Each wall is flat, endless, passes through zero and stands at right angles to its row. A trip goes straight from one point to another. Which walls does it cross, in order?
(in the rows, 128 means zero)

Walls:
(1): [116 193]
(2): [ 29 101]
(3): [151 132]
(4): [118 141]
(5): [120 115]
(6): [209 162]
(7): [119 168]
Trips:
[110 162] to [156 170] => 6, 2, 3
[104 171] to [ 75 140] => 5
[153 100] to [123 121] => 6, 2, 3

Walls:
(1): [181 116  57 146  68 141]
(2): [ 59  78  90 123 162 213]
(3): [170 107 120 138  65 100]
(4): [ 85 172 155 139  75 119]
(5): [136 149 103 164  82 138]
(6): [ 70 109 132 143  50 157]
(7): [ 94 116 181 169 112 145]
(8): [ 88  97  81 201 156 147]
(9): [105 186 104 152 111  77]
(10): [112 153  95 158 186 143]
Trips:
[ 78 134 102 152 179  93] to [ 99 117 147 193 141 120] => 7, 4, 6, 5
[151 127 206  73 149 152] to [154 128 130 134 141 194] => 2, 10, 1, 8, 5

Walls:
(1): [185 156  98 138 171 174 205 135 157 162 173 150]
(2): [112 165 136 148  92 128 197 108 151 179 166 164]
(3): [126  72 147  82  61 162 212 177 122 106 120  93]
(4): [138 166 167 112 122 109 132  76 155 164 180 130]
(5): [170 109 121 111 111 102 173 141  85 197 148 125]
(6): [211 120 119 182 155 125 126  75 147  70 122 188]
Trips:
[156  57 176 174 206 147  92 115 147 101 181 132] to [223 146 123 138 132  97 178  71 142 144 163 115] => 5, 2
[102 127  84  92 132 106 132 132  86  81  99 146] to [128 109 133 120 192  83  63 115 127  97 148 109] => 3, 6, 4
[126  83 101 169  85 144 117 210 182 102 103  70] to [152 157 130 130  77 104 104  83 173 163  66 144] => 6, 2, 3, 4
[214 150 133 140 150  90  66  98 130 131 188 104] to [178  99  86 112 168 114 106 125  55 162 195 121] => none
[116 184 138 123  42 123  89 145 122 135 132 145] to [ 89 171  97 195 131 145 162  89  74  86  88 139] => 4, 6
[143  94 107 128 119  99  66 170  86 139 106 188] to [103 143 171 147 139  96 206 132 171 107  52 178] => 5, 2, 3, 1

Walls:
(1): [165 120 112 147  48 122 162 107 134 200 161 102 109 106 126  80 130  79
 109 154]
(2): [155  99 157 127 171 205 144 139 112 166 120 191  81 174 145  94 200 117
 121 107]
(3): [150 116 180 101 160 147 158 124 159 126 119 181 131 205 125  97 186 121
 112 121]
(4): [134 113  88  83 133 178  80 176 230 156 154 113  87 172 140  91 160 158
 123 136]
(5): [121 121 169  48  83 102 109 133 155 150 170  80 144 150 128 135 134  98
  79 137]
(6): [ 63 134  61 119 208 145 116 121 160 127 142 201  58 100  76 249  38 141
 115 132]
(7): [135 118 176 159 116  61 179  85 116 161 154 177 126 154 114 172  76 130
 129 148]
Trips:
[123 107 134 165 140 109 141 220 136  83  75 199 156 148  77 143 140 140
 150 151] to [197 107  97 175 110 129 160 129 135  83 126 151 160 189  95 142 147  92
 102 124] => 6, 1
[126 117 136 120  75 100 134 144  70 118 133  75  59 148 129 148 125 112
  85  77] to [166 123 128 135 184 116 183  62  96 160  78  86  93 126  94 146 149 148
  73  87] => 2, 3, 6, 5
[ 73 164  58 117 197 126 184 115 119 151 121 143  91 170 162 117 148 135
 106 150] to [139 127 152 111 170 169 142 101 204  91 188 153 198 111  87  65 181  97
 158 139] => 6, 5
[165 142 148 135 150 222 151 100 146 127 131  78 155 124 153 120 126 200
  95 103] to [134 100  79  77  99 165 106 125 162 193  91  81 133 120 108  55  29 157
  85 153] => 1, 5, 3, 2, 6

Walls:
(1): [173 155  93 116 156 162  98  81 154 119 138 133 116  64  87 106  68 147
 116  91 115  79 172  87 160 100 168  84  99 128 175  74 153 102 155  94
 197 139 115 213  72 141  66 100  72 135 180 179]
(2): [136 180  88 104 132 112 151 103 148 187 104 118  87 173 166 138 151  99
 141  68 117 149 101  81  71 102  91 150 178 110  77 100  65 143  92 101
 176 128 103 146 123 114 151 110 143 111 130 157]
(3): [106 155  87 156  77 109 151 148 170  93  80 183 158  81  82  86 125 118
 121 158 120 108  66 183 141  83 198 111 103 115  71  83 105  97  96  76
 111 180 138 166 127  82 169 121 185  78  87 170]
(4): [137 104 166  95 174 161  68 149 179 148 100 122 168 145 144 130 143 100
 112 110 109 166  62  98 143 155  95 128 165 125 161 135 115 149 140 140
 166 148 187 172 137 164 164 134 135 125 189 164]
(5): [151 127 141 125 107  83 105 150 130 163 122 135 156 138  95 105 119 133
 120 210 162 164 130  38 125 102 116  87 180 179 186 136 118 151  98 179
  67 111 141 150 124 167 121 176  92 142  62 161]
(6): [171 141 143 142 156 148 122 133  96 121 100 138 116 109  84 112 117 132
 129 147 104 135 118 106 115 168 147  80 101 145  90 131 150 114 143  92
 121 160 144 116  63 183 179 146 140 143 172 161]
(7): [117 149 132 192 216 145  98 167 134 195 118 122 133  97 101  68  80 160
 159 154 161 153 127 157 142  98  63  68 120  88  79 142 160 133 126 131
 188 126 150 138 144 129  62  75 165  74 130 105]
Trips:
[124 195  81  96 154  71 112 182 124 109 123  92 123 135 106 153 153 192
 126  41 148  81 110  71  78  99  70 168 143  95 108 171 140 173 135 116
  45 148 130  90  95 186 122 132  95 214  78 169] to [132  72 161 130 113  78  95 136  51  55 117  86 152 185 114 132 167 146
 105  97 138 196 154 176 114 149 142 113 104 104 108 128  82 163 117 148
  64 143 159 103  38  80 138  82 128 128 129 150] => 2, 5
[129 168 152 133  92  44 148 176 124 183 142 153 112 167 145 120 161 142
  72  69  89 142 154  99 123 127 159 137 164 141 117 113 142 138 187 140
 111  89 163 107 166 175 148  98  87 169 146  91] to [111 134 167 105  41  86 111 185 109 116 139 136 202 126 144 135 158 122
 102 200 136 108 186 169 100 133 164 109 167 139  90  64  74 137 151  37
  81 133 152 158  83 144 140  89  57 122 173 170] => 4, 6, 3, 2, 1
[ 98 146 139  78 106 133 133 157  83 129 205 147 162 114  44 217 126 127
 204 183 132 210 143 191 100  95 107  80  84 154  95 143 162  70 137 123
  41 106 166 101 144 184 104 147 101  94 113 153] to [141 118 217 122  35 101 129  50 179  51 191 191  55 113 163 138 133 164
 121 141  82 189 109 153 110 163  84  90 115 129  44 120 134 118  95  85
 151 160  91 228 109 117 120  88 148 163 117 182] => 7, 5, 1, 2
